Rows are points. Each copy is the shape, with its points in the same order, turned, moved and blurred by noise. Is it also mirrored, or only turned?

Shape (6 x 3)
[[ 1.21  0.12  0.85]
 [ 0.74 -0.64 -2.21]
 [ 0.69 -1.20  1.52]
 [ 2.67  1.57  1.26]
 [-2.00 -1.38 -1.37]
 [-2.41 -0.29 -0.82]]
Copy 1 (6 x 3)
[[ 0.14  0.10  1.19]
 [ 0.37  0.21 -1.96]
 [-0.88 -1.15  1.48]
 [ 1.82  1.11  2.34]
 [-2.64 -0.13 -1.93]
 [-2.87  0.75 -1.25]]
Copy 1 is: only turned
Copy 2 (6 x 3)
[[ 0.71  0.41  0.72]
 [ 0.36  0.25 -2.39]
 [ 0.73 -0.90  1.13]
 [ 2.08  1.92  1.64]
 [-2.05 -1.25 -1.64]
 [-2.77 -0.54 -1.03]]
Copy 2 is: only turned
Copy 3 (6 x 3)
[[ 1.07  0.15  0.62]
 [ 0.69 -1.40 -2.40]
 [ 0.20 -0.95  1.44]
 [ 2.95  0.85  1.04]
 [-2.48 -0.50 -1.86]
 [-1.93  0.49 -1.78]]
Copy 3 is: only turned

Shape (7 x 4)
[[-1.58  1.27  1.03  2.42]
 [-1.21  0.89  3.27 -1.91]
 [ 0.18 -1.20 -1.27  0.51]
 [-0.45 -0.92 -0.51  0.24]
 [-1.52  1.50 -1.68 -1.58]
 [ 0.10  0.95  1.56 -0.55]
 [ 3.24 -1.45 -0.91  0.25]]
Copy 1 (7 x 4)
[[-1.98 -0.48 -1.04  1.93]
 [-2.80 -0.61  0.51 -2.63]
 [ 1.19  0.12  1.47  1.05]
 [ 0.29  0.13  1.51  0.67]
 [-0.58  2.96  0.79 -0.22]
 [-1.03 -0.36 -0.38 -1.23]
 [ 3.46 -0.96  0.56 -0.33]]
Copy 1 is: mirrored
Copy 2 (7 x 4)
[[-1.29  1.73  0.77  1.60]
 [-0.84  0.45  2.69 -2.68]
 [ 0.48 -1.73 -1.20  0.68]
 [-0.22 -1.34 -0.51  0.58]
 [-1.12 -0.42 -2.02 -2.26]
 [ 0.36  0.21  0.94 -1.27]
 [ 3.42 -2.50 -1.02  0.26]]
Copy 2 is: only turned
Copy 3 (7 x 4)
[[-0.93  0.64  1.12  3.24]
 [-2.05  1.82  3.42 -0.62]
 [ 0.58 -1.02 -0.68  0.22]
 [-0.23 -0.61 -0.17  0.26]
 [-1.12  2.38 -1.46 -0.43]
 [-0.17  1.44  2.08  0.17]
 [ 3.28 -1.20  0.39 -0.78]]
Copy 3 is: only turned
Copy 4 (7 x 4)
[[-0.37  2.04 -2.19 -0.44]
 [-1.59  1.73  2.28 -2.06]
 [ 0.21 -1.78 -0.70  0.76]
 [-0.21 -1.23 -0.59  0.06]
 [-3.41 -0.79 -0.16  0.99]
 [-0.59  1.16  1.20 -0.07]
 [ 2.11 -1.94  1.06  2.24]]
Copy 4 is: mirrored

Shape (11 x 8)
[[-1.96 -2.75  0.93 -0.26 -0.92  1.98 -1.35 -1.64]
 [-0.54  0.77  0.35  0.09 -1.70 -0.78  0.18  1.34]
 [-0.69 -0.69 -0.14  0.87  0.95 -1.23 -0.01  0.41]
 [ 0.04 -1.53 -0.19 -0.94 -0.95  1.19 -2.77 -2.61]
 [ 0.17  2.79  0.68  2.25  0.96 -0.46  1.44  0.80]
 [ 1.28 -2.06  1.22  0.17 -0.46  2.99 -1.32 -0.87]
 [-0.61  0.34 -1.88 -0.18  1.06 -0.19  1.77  2.26]
 [-1.02 -0.85  0.24 -0.99 -1.80  2.49 -3.19 -3.23]
 [-0.33 -0.37 -0.97 -0.51 -1.44 -1.67  1.76 -1.26]
 [-1.34  1.01 -0.97  0.57 -1.53  1.74  1.58 -1.68]
 [-0.49 -1.35  1.95 -2.27  1.43  2.44 -0.19 -0.43]]
Copy 1 (11 x 8)
[[-0.83 -2.86  2.09 -0.58  0.44  1.18  0.73 -2.89]
 [-0.06  0.73  0.08  0.04  0.47 -1.48  1.63 -0.01]
 [-0.45 -0.26  1.33  0.27 -0.37  0.02 -0.57  1.05]
 [ 0.50 -1.62  0.58 -1.34  0.01  0.81 -1.20 -3.87]
 [ 0.07  3.52  1.07  0.91  0.16  0.89  1.04  1.53]
 [ 2.47 -1.78  1.87 -0.58  1.01  1.95  0.62 -2.37]
 [-0.37  0.13 -0.57 -1.22 -0.08  0.70  1.15  3.02]
 [-0.35 -1.42  0.46 -1.38  0.72  1.33 -0.39 -5.35]
 [-0.51  0.22  0.33 -1.05 -2.84 -1.00  1.17 -0.33]
 [-1.12  0.86 -0.25 -0.62 -1.35  1.98  2.54 -1.65]
 [ 0.42 -1.23  3.11 -3.17  1.70  1.54  0.72 -1.00]]
Copy 1 is: mirrored
Copy 2 (11 x 8)
[[-2.22 -2.27  1.23  0.09  1.32  2.71 -1.93 -1.76]
 [-1.46  0.42  0.06 -0.03 -1.68 -0.72 -0.55  0.68]
 [-0.96 -0.37 -0.59  0.44  1.28 -1.79 -0.64 -0.89]
 [-0.22 -2.20  0.22 -0.74  0.15  2.00 -3.31 -2.33]
 [-0.07  3.53 -0.66  2.19  0.34 -1.25  0.54  0.43]
 [ 1.16 -2.17  0.77  1.05  0.45  3.20 -1.33 -0.39]
 [-1.09  0.25 -3.01 -0.28  0.74 -0.79  1.17  1.21]
 [-1.08 -1.83  0.46 -0.82 -0.03  3.69 -3.70 -2.51]
 [-1.13 -0.48 -0.84 -1.14 -1.08 -0.97  0.84 -1.93]
 [-1.91  1.03 -1.51  0.16 -1.15  2.19  0.42 -2.07]
 [-0.66 -0.58  1.22 -1.53  2.81  2.90 -0.44  0.79]]
Copy 2 is: only turned
Copy 3 (11 x 8)
[[-0.43 -0.99 -1.20  0.98 -0.06  3.26 -2.06 -1.64]
 [ 0.24  1.53 -0.68  1.85 -0.32 -0.80 -0.05  0.74]
 [-0.57 -1.00  0.01  1.48  1.04 -1.34 -0.96  0.17]
 [ 0.26 -0.17  0.21 -0.75 -1.24  1.86 -3.26 -1.96]
 [-1.21  0.58  2.78  2.58  0.44 -1.68  1.37  1.08]
 [ 1.62 -1.26  1.18  0.25 -0.64  3.23 -1.40 -0.26]
 [-1.34 -0.77 -0.62  0.09  0.56 -1.63  1.11  2.47]
 [-0.57  0.84  0.21 -0.43 -1.76  3.38 -3.32 -2.29]
 [-0.41 -0.25 -1.21  0.65 -1.36 -1.75  0.69 -1.60]
 [-2.27  0.24  0.12  1.01 -2.32  1.03  1.07 -0.69]
 [ 0.29 -0.36  0.27 -1.15  2.16  2.98 -0.02 -0.74]]
Copy 3 is: mirrored
Copy 4 (11 x 8)
[[-1.68 -2.77  1.12 -0.15 -2.03  1.32 -1.10 -0.86]
 [-0.32  0.74 -0.28  0.47 -1.29 -0.97  0.36  2.04]
 [-0.82 -1.00 -0.82  0.92  0.88 -1.51 -0.13  0.56]
 [-0.17 -1.55 -0.28 -0.23 -2.61  0.74 -2.38 -2.07]
 [-0.37  2.31 -0.30  2.47  1.85 -0.16  0.94  1.17]
 [ 1.76 -2.16  1.00  0.49 -1.29  2.34 -1.73 -0.45]
 [-0.55  0.00 -2.71 -0.45  1.17 -0.25  1.16  2.49]
 [-1.13 -0.96  0.54 -0.32 -3.81  1.90 -2.65 -2.43]
 [-0.44 -0.22 -1.35  0.15 -1.53 -1.47  2.17 -0.50]
 [-1.45  0.68 -1.09  1.19 -1.84  1.98  1.66 -0.48]
 [-0.15 -1.35  1.60 -2.27  0.58  1.83 -0.66 -0.44]]
Copy 4 is: only turned

Shape (16 x 11)
[[ 0.98 -0.52  0.16  0.23 -2.19  0.13  0.54  1.37  0.44 -1.59 -2.12]
 [ 0.90 -1.36 -2.58  1.82 -0.01  1.35  1.95  1.32  1.15 -0.59  0.38]
 [-0.03  2.52 -0.84 -3.18  0.17 -2.10 -0.31  1.02  2.95  1.03 -0.20]
 [-2.49 -0.85  0.36  0.66 -2.30  0.58  0.48  1.10  0.36  2.51  1.60]
 [ 2.55 -1.12 -1.88  0.59  0.34  0.21 -0.24 -1.31  1.13  0.11  0.50]
 [-1.10 -0.79  0.92  4.06 -0.56 -0.72 -0.06  1.53 -1.10 -0.50 -0.12]
 [ 1.38  0.02 -1.15 -0.80  0.51  3.08 -1.73 -1.05  0.43 -0.25  2.40]
 [ 0.96 -1.70 -0.21  2.73  1.03 -0.28  2.07  0.73  1.64 -0.46  0.53]
 [-0.84 -1.36  0.52 -0.12  1.89 -2.84 -1.96 -0.56 -0.20 -1.19  1.45]
 [ 0.65 -0.54  2.02 -2.77 -0.75 -1.99  0.84  0.90  1.67  3.35  0.04]
 [ 0.98  0.70 -0.80  1.83  1.82  0.06  0.56 -2.34  0.22 -2.50  0.73]
 [ 1.79  0.06  1.37 -0.54 -1.01 -0.02  1.33 -0.72 -0.06 -2.10  0.61]
 [ 0.73  0.89 -2.36  0.33 -0.70 -2.26  0.85  1.67 -2.55 -0.95  3.31]
 [-0.93 -0.36 -0.02  1.72 -1.85 -2.97 -1.55  1.94  0.14  0.91 -0.20]
 [-0.37 -0.78 -2.72  0.15  0.39  0.46 -1.99 -0.37 -0.61  0.68 -1.66]
 [ 0.64  0.66  0.76  0.45  1.42  0.03  1.60  1.50  1.44  1.08  0.92]]
Copy 1 (16 x 11)
[[ 0.30  0.06 -2.09 -0.21 -2.66  0.01 -0.88 -0.31 -1.10 -1.43 -2.22]
 [ 1.15 -0.95 -4.06  1.38 -0.80  1.72 -0.01  0.90  0.51 -0.53  0.34]
 [-0.32  3.42 -1.06  0.33 -2.33 -1.86 -1.79 -1.41  0.09  2.68  1.45]
 [-1.75 -1.75  0.29  1.45 -1.84  0.43  0.53 -0.18  2.66  1.70 -1.11]
 [ 2.09 -0.35 -1.99  1.36  0.40  0.60 -2.78 -0.73  0.44 -0.50  0.80]
 [-0.66 -1.58 -1.02  1.59  0.05 -1.59  0.99  2.40  0.94 -1.75 -2.19]
 [ 0.80  0.55  0.46  0.40  0.70  3.44 -2.72  0.28  0.58 -0.01  1.21]
 [ 0.60 -1.14 -3.02  2.42  0.36 -0.23  0.94 -0.11 -0.15 -1.37  0.61]
 [-1.56 -0.60  0.03 -0.46  1.62 -2.71 -2.13  0.17  0.36 -1.00  1.50]
 [-0.48 -0.43  0.41  1.40 -1.78 -1.95 -0.79 -3.26 -1.10  3.37 -0.02]
 [ 1.76  1.38 -1.69  0.13  2.28  0.26 -0.74 -0.19  1.19 -2.79  0.64]
 [ 1.61  0.08  0.02 -1.14 -0.81  0.18 -0.06 -1.65 -0.67 -1.88 -0.19]
 [ 2.40 -1.11 -0.70 -2.58 -0.66 -1.51  0.18  2.76  1.64  0.71  1.53]
 [-0.88 -1.20 -0.74  1.14 -2.04 -3.31 -1.38  1.51  1.15  0.25 -1.35]
 [-0.36  0.14 -2.65  0.36  0.74  0.26 -3.80  1.05  1.23  0.75 -1.77]
 [ 0.40  0.74 -0.97  2.02 -0.05 -0.22  1.39 -0.32 -0.68  1.11  0.66]]
Copy 1 is: mirrored
Copy 2 (16 x 11)
[[-0.59  0.99  0.51 -0.23 -1.11  1.37  1.00  0.75 -0.46 -2.20 -1.92]
 [-0.04  0.46 -2.43  1.91  0.29  1.88  1.55  1.34  1.69 -1.85  0.33]
 [-1.32  1.17  0.57 -3.39  0.80 -1.80 -0.93 -0.67  1.00 -0.18  1.86]
 [-2.54  0.08  0.35  1.89 -2.02  1.86 -0.86  0.44  1.08  2.06  1.08]
 [ 1.35 -1.14 -1.00  1.68  1.29  0.42  0.26 -0.81  0.16 -1.92  0.72]
 [-2.81  2.00  0.70  4.45 -0.35  0.88  0.25  0.77  0.05 -1.06 -1.62]
 [ 1.35 -0.17 -0.93  0.92  1.68  3.12 -2.20 -0.14 -1.23 -1.09  2.36]
 [-1.27  0.42 -0.26  2.92  1.39  1.48  2.09  0.11  2.35 -1.93 -0.17]
 [-3.40 -0.63  1.56  2.08  1.57 -0.57 -0.76 -0.70 -1.19 -3.11  2.39]
 [-1.36 -1.50  3.54 -1.39  0.23 -0.44  0.52 -0.27  1.67  1.47  1.04]
 [-0.64  1.36 -1.33  2.30  2.81  1.55  1.03 -2.20 -1.41 -2.98  0.83]
 [-0.10  0.97  1.82  0.36  0.48  2.44  1.80 -1.10 -1.26 -2.15  0.56]
 [-0.53  2.63 -0.12  2.40 -0.80 -0.89  1.85  1.80 -1.64 -1.32  3.92]
 [-2.52  1.00  1.42  2.15 -2.01 -1.95 -0.95  0.47  0.53 -0.96 -0.37]
 [-0.91 -1.08 -2.11  1.28  0.60 -0.51 -1.69  0.83 -1.89 -0.93 -0.66]
 [-1.01  1.27  0.76  0.86  2.51  1.13  0.86  0.49  1.97  0.00  0.78]]
Copy 2 is: only turned
Copy 3 (16 x 11)
[[ 1.78 -0.10  0.22  0.10 -2.71 -0.74 -0.19  0.38 -0.08 -0.96 -2.17]
 [ 2.83 -1.72 -2.44  0.71 -0.01  1.03  1.82  1.15  0.71  0.32 -1.32]
 [-0.48  0.52 -0.92 -1.08  0.22 -2.74 -1.57 -0.86  3.69  0.57  1.10]
 [-0.92 -0.12  0.75  0.56 -0.83  1.12  1.70  1.88  0.25  2.30  1.33]
 [ 2.35 -1.95 -1.96  0.08 -0.06  0.08  0.81 -2.42  0.00  1.41 -0.93]
 [ 1.13 -0.36  1.28  3.05  0.47  0.92  0.74  1.53 -2.31 -0.27 -0.72]
 [ 2.43 -0.94 -1.57 -2.68 -0.03  2.60 -0.37 -1.97 -0.20  1.47  0.81]
 [ 3.25 -2.20  0.07  2.27  0.94  0.12  2.09  0.16  0.73  0.23 -0.90]
 [-0.07 -3.28  1.09  0.64  1.67 -0.65 -1.33 -1.91 -1.24 -0.18  1.73]
 [ 0.01 -0.35  2.07 -1.10 -0.28 -3.63  0.72 -0.11  2.10  3.20  0.64]
 [ 2.39 -0.93 -1.01  0.64  1.90  0.84  1.26 -3.04 -0.74 -1.95 -0.14]
 [ 2.93 -0.56  0.89 -0.80 -1.48 -0.74  1.31 -1.79 -0.50 -1.26  0.56]
 [ 1.53 -0.81 -3.12  0.60  0.29 -1.83  0.72  0.68 -2.62 -0.37  3.26]
 [-0.83 -0.42  0.24  2.92 -0.71 -1.29 -1.35  0.81 -1.10  1.33  0.48]
 [-1.03 -1.20 -1.86 -0.92  0.59  0.51 -1.00 -0.99 -0.97  1.25 -2.12]
 [ 2.72  0.07  0.55  0.10  1.90 -0.87  0.98  0.53  1.46  0.81  0.32]]
Copy 3 is: only turned
Copy 4 (16 x 11)
[[ 0.62 -0.62 -0.53  0.47 -1.44  1.47 -1.14  0.57  1.02 -1.66 -1.76]
 [ 1.04 -1.31 -3.14  1.25 -0.82  1.13  1.42  2.73 -0.20 -0.92 -0.50]
 [ 0.68  0.90 -1.45 -1.75  1.22 -3.36  0.86 -0.62  2.89 -0.38 -1.88]
 [-1.54  0.61 -0.77  0.88 -1.98 -0.40  0.47  1.88  0.28  3.22 -0.32]
 [ 2.80 -1.65 -3.19  0.64  0.17  0.36  0.76 -0.21  0.09 -0.04  0.49]
 [-0.74 -0.98  0.74  3.68  0.07  0.55 -0.94  1.91 -1.57  0.13 -0.50]
 [ 0.70  0.60 -3.36 -1.43  1.04  1.48  1.24 -0.39 -0.50  0.58  2.67]
 [ 0.71 -2.82 -1.26  2.96  0.06  0.27  1.74  2.44  0.71 -0.71  0.18]
 [-0.68 -2.57 -0.58  0.49  1.30 -2.74 -1.80 -0.75 -0.80 -0.30  1.95]
 [ 1.21 -1.19  1.11 -1.36 -0.57 -1.94  0.71 -0.23  3.37  2.64 -1.21]
 [ 0.43 -1.41 -2.19  2.21  0.97  0.11  1.83 -1.62 -1.41 -2.47  1.16]
 [ 0.62 -0.97  0.54  0.17 -1.22  0.80  1.21 -1.05  0.71 -2.08  1.12]
 [ 1.61  0.58 -0.15  0.05 -1.32 -2.82  1.09  1.98 -3.29 -1.33  0.74]
 [ 0.59  0.53  0.13  2.40 -0.60 -1.99 -2.58  1.47  0.13  0.98 -1.14]
 [ 0.64 -1.07 -3.29 -0.27  1.10  0.34 -1.40 -0.32 -1.63  0.80 -1.73]
 [ 0.19 -1.23 -0.09  0.67  1.18 -0.44  2.54  1.69  1.53  0.14 -0.18]]
Copy 4 is: only turned

Shape (15 x 12)
[[ 1.27 -2.22  1.90  0.56 -1.64 -1.77 -1.30 -2.00  0.42 -1.49 -0.48 -1.15]
 [-0.17  0.91  1.14  0.44 -1.86  1.41 -0.07  3.40  0.37 -0.64 -1.90  0.26]
 [ 2.25 -1.61  3.16 -1.60  3.55 -0.56 -1.89 -0.95 -1.71  1.76 -1.11  0.97]
 [ 4.71 -1.86  2.32 -2.34  0.58 -2.31 -1.47 -1.28 -1.71  3.01 -0.39  2.40]
 [ 0.37 -1.25 -0.30 -0.21  2.46 -2.94 -1.50 -0.31 -1.55  1.11 -1.08  1.45]
 [-2.01  0.28 -0.66  0.41  0.15  0.72  1.91 -1.68 -0.97 -0.94  1.10 -0.39]
 [-0.54  0.71 -1.20  1.20  0.24  0.89 -0.67 -1.83  0.52 -0.33  0.57 -2.22]
 [ 0.53  0.00 -0.39  1.06 -0.40  0.14 -0.87 -0.03  1.67 -1.76  2.24 -0.32]
 [-0.45 -1.47 -0.08  2.34 -0.36 -0.14  0.57 -1.33  0.94  1.08  0.43 -0.69]
 [-1.53 -0.18  0.32 -0.34 -0.12 -0.68  0.36 -1.70  1.28 -1.37  1.09 -0.35]
 [ 1.13 -1.14 -0.06  1.09  1.92  0.37  1.84  1.24 -0.17 -1.26 -0.94  0.45]
 [-0.76  0.24 -2.00 -0.03 -0.05  2.81  1.05  1.06  2.05 -1.60 -2.83  1.00]
 [-0.58  2.00  0.20  2.80 -0.28  1.31  0.76 -0.23  1.31 -1.98 -1.47  1.60]
 [ 2.69  0.63  0.05 -0.89  2.13 -1.43  0.47 -0.17 -1.84  0.48 -2.17  0.20]
 [-1.63  0.72  0.12  1.25  0.13 -1.12  1.60 -1.48  3.31 -0.57  1.01 -2.03]]
Copy 1 (15 x 12)
[[-0.67 -3.30  1.73  0.85  0.21 -1.83 -1.49 -0.46 -1.49  2.17  0.25  1.42]
 [-1.30 -0.15  0.66  2.27 -2.37  0.97  1.25  3.10  0.06 -0.21  0.48  0.10]
 [-1.88  1.72  4.97 -1.56  2.03  0.53 -0.17 -0.59 -2.92  1.95 -0.17  0.93]
 [ 0.27  1.12  5.62 -2.73  0.81 -1.55  0.72  0.58 -2.83  2.74 -1.09  3.66]
 [ 0.09  1.84  3.03 -0.88  0.60 -2.30 -0.30 -0.90 -3.04 -0.56  0.73  0.20]
 [-1.11 -0.83 -1.86  0.01  0.36 -0.53  2.13 -2.38 -0.20 -0.35  0.94  0.30]
 [ 0.53 -0.33 -1.63  1.42  0.82 -0.07 -0.22 -1.92 -0.13  1.33 -0.42 -0.55]
 [ 0.66 -0.62 -1.16  1.32  1.12 -0.57 -0.77  0.24  0.79  1.11  1.83  1.52]
 [ 0.76 -0.87  0.61  2.70  0.19 -0.94  1.28 -2.27 -0.88  1.16  0.82  1.02]
 [-1.03 -1.20 -0.24  0.32  0.36 -1.37 -0.18 -1.98  1.15  0.26  1.17  0.80]
 [ 0.20 -0.77  1.56  0.85  1.70  0.48  2.14  0.83 -1.26 -0.96  1.82 -0.45]
 [ 0.65 -0.94  0.31  1.80 -0.62  2.37  0.95  0.56  1.22 -3.28 -0.44 -0.32]
 [-1.38 -0.49 -0.91  3.52  1.26 -0.20  1.14  0.99  0.37 -2.11 -0.56  1.08]
 [-0.02  0.69  2.64 -1.54  1.71 -1.06  1.69  1.08 -2.17  0.15 -1.29 -0.83]
 [-0.18 -1.31 -0.29  2.58  0.90 -2.21  0.73 -2.31  2.68  0.97  0.99 -0.72]]
Copy 1 is: mirrored
Copy 2 (15 x 12)
[[ 1.24 -1.80  1.35 -1.85 -1.24 -1.70 -2.61 -2.20 -0.91 -0.05 -1.47  0.46]
 [-1.19  0.05  1.29 -0.51 -2.01 -0.63 -0.54  3.86  0.75 -1.41 -0.44 -0.69]
 [ 1.93  2.62  1.50 -1.08  3.65  1.92 -1.39 -0.73 -2.53 -0.18 -0.68  1.16]
 [ 0.64  1.97  1.39  1.25  3.94  0.13 -3.70 -0.97 -2.72 -0.15  0.24  3.35]
 [ 1.07  0.49 -1.19 -1.80  2.07  0.64 -0.77  0.35 -1.79  2.16 -0.57  2.25]
 [-0.26 -0.38 -1.39 -0.34 -3.09  1.69  2.06 -1.20  0.36  0.28 -0.26  0.49]
 [ 1.75  1.04 -1.20 -0.41 -3.36  0.26  0.19 -0.54  1.35  0.76 -1.20  0.11]
 [ 2.37 -0.80  0.47 -0.74 -3.06 -0.95 -0.42  0.21  1.39 -0.92  1.42  0.82]
 [ 1.30 -1.54  0.98  0.57 -1.98  0.68 -0.57 -1.03  0.95  1.85 -1.90  0.70]
 [ 0.42 -0.90 -0.19 -1.40 -1.69 -0.55  0.85 -1.78  0.96  0.13  0.20  0.64]
 [ 1.40 -1.91 -0.53 -0.41  0.08  1.72  0.41  1.39 -0.80 -1.65 -0.62  0.31]
 [-0.71 -0.49 -1.08 -1.74 -1.15  1.67 -0.08  2.53  3.66 -2.48 -1.46 -0.04]
 [ 0.48 -0.41  0.56 -2.10 -2.58  0.02  1.45  2.02  2.12 -1.46 -2.06  2.70]
 [ 0.81  1.59 -2.01  0.13  2.01 -0.04 -0.49  0.94 -2.11 -1.37 -1.93  1.46]
 [ 1.72 -1.45  0.15  0.30 -2.19 -1.49  2.23 -1.36  2.83  0.55 -0.50 -0.56]]
Copy 2 is: mirrored
Copy 3 (15 x 12)
[[-1.17 -0.66  2.81 -0.62 -0.83 -1.03 -2.26 -1.23  1.46 -0.42  0.79 -0.15]
 [-1.07 -0.67 -0.12 -1.48 -1.06  1.25  0.59  3.94  0.60 -0.77 -2.00  0.93]
 [ 2.68 -0.78  3.76  0.67  1.16 -0.20  1.53  1.27  0.19 -0.10  4.31  0.18]
 [ 3.76 -2.87  3.71 -1.59 -1.39 -0.90  0.06  0.43 -1.34  1.57  4.55  1.06]
 [ 1.44 -0.63  1.15  2.28 -0.39 -1.81  0.32  1.53 -1.83  0.70  2.67 -0.96]
 [-2.40  0.65 -1.30 -0.48  1.83 -0.16  1.10 -1.23 -0.92  0.08  0.07 -0.39]
 [-1.52  1.42 -0.17  1.07  0.41  1.74  0.04 -1.46  0.17  1.00 -0.57 -0.05]
 [-0.70  1.22 -1.66 -0.20 -0.13  0.26 -1.34 -0.29  1.79 -0.02  0.35  0.65]
 [-1.84 -1.57 -0.30  1.23  0.21 -0.17  0.07 -1.27  1.20  1.79 -0.14 -0.16]
 [-1.97  1.25 -0.57 -0.24 -0.32 -0.82  0.81 -1.31  0.62 -0.64  0.69 -0.60]
 [ 1.52 -1.43 -0.43  0.17  1.94 -0.81  0.66  0.95  0.08 -0.77 -1.57  0.00]
 [-0.59 -1.32 -1.83  1.09 -0.65  1.58  1.79  0.63 -0.80 -2.95 -2.82  0.99]
 [-2.09  0.15 -0.97  0.96  0.46 -0.45  0.75  0.93 -0.12 -0.81 -2.53  3.23]
 [ 2.90  0.02  2.37  0.08  0.23 -0.64  1.16  0.97 -2.43  0.59 -0.03 -0.08]
 [-2.11  1.38 -0.98  0.57 -0.59 -1.09  1.69 -2.12  2.43  0.87 -1.18 -0.43]]
Copy 3 is: mirrored
Copy 4 (15 x 12)
[[-1.06 -1.15 -0.20  1.48  0.51 -3.58 -1.52 -2.12  1.91 -2.20 -0.02 -0.20]
 [ 0.42 -0.34 -0.09 -1.15 -1.12 -1.74 -0.51  3.40  0.05 -0.84 -0.04  2.10]
 [ 1.47  1.25  1.72 -1.35  3.38 -1.12 -3.34 -2.68  0.45  0.34 -2.56 -0.30]
 [ 3.29 -0.64  2.57  0.69  1.17 -2.80 -3.46 -4.09 -0.31  1.47 -2.94  0.10]
 [-0.04 -0.55  0.62  1.61  2.45 -0.01 -3.24 -0.77  0.42  1.94 -1.50 -1.11]
 [-2.71  0.34 -1.03  0.48  0.51  0.55  1.75 -1.21 -0.02  0.50  0.74  0.97]
 [-1.40  0.42 -1.19  0.43 -0.81  1.10  0.31 -1.18  0.82 -1.75  1.06 -1.09]
 [ 0.10 -1.83  0.02  0.66  0.49 -0.27  0.53 -0.53  0.48 -1.98  2.62 -0.09]
 [ 0.02  0.13 -2.83  1.13  0.01 -0.59 -0.55 -1.60  1.29 -0.12  1.18  0.28]
 [-1.93 -0.85  0.14  0.42  0.64 -0.54  1.05 -1.25  2.18 -0.09  1.48  0.09]
 [ 0.62 -0.95 -1.55  0.26  2.56 -0.31  0.67  0.77 -0.26 -0.62 -1.51  0.90]
 [-0.18 -1.38 -0.96 -0.25 -0.66  2.00  1.09  2.40  2.08 -1.32 -1.45  2.80]
 [ 0.08  1.24 -0.31  2.17  0.35  0.36  1.30  2.15  1.42 -1.76  0.81  2.33]
 [ 0.84  0.33  1.02  0.87  1.37 -0.54 -0.68 -0.36 -0.68  0.44 -3.72 -1.27]
 [-0.79 -0.09 -1.69  0.67  0.02 -0.69  2.47 -0.48  3.27 -0.09  2.20 -1.57]]
Copy 4 is: mirrored
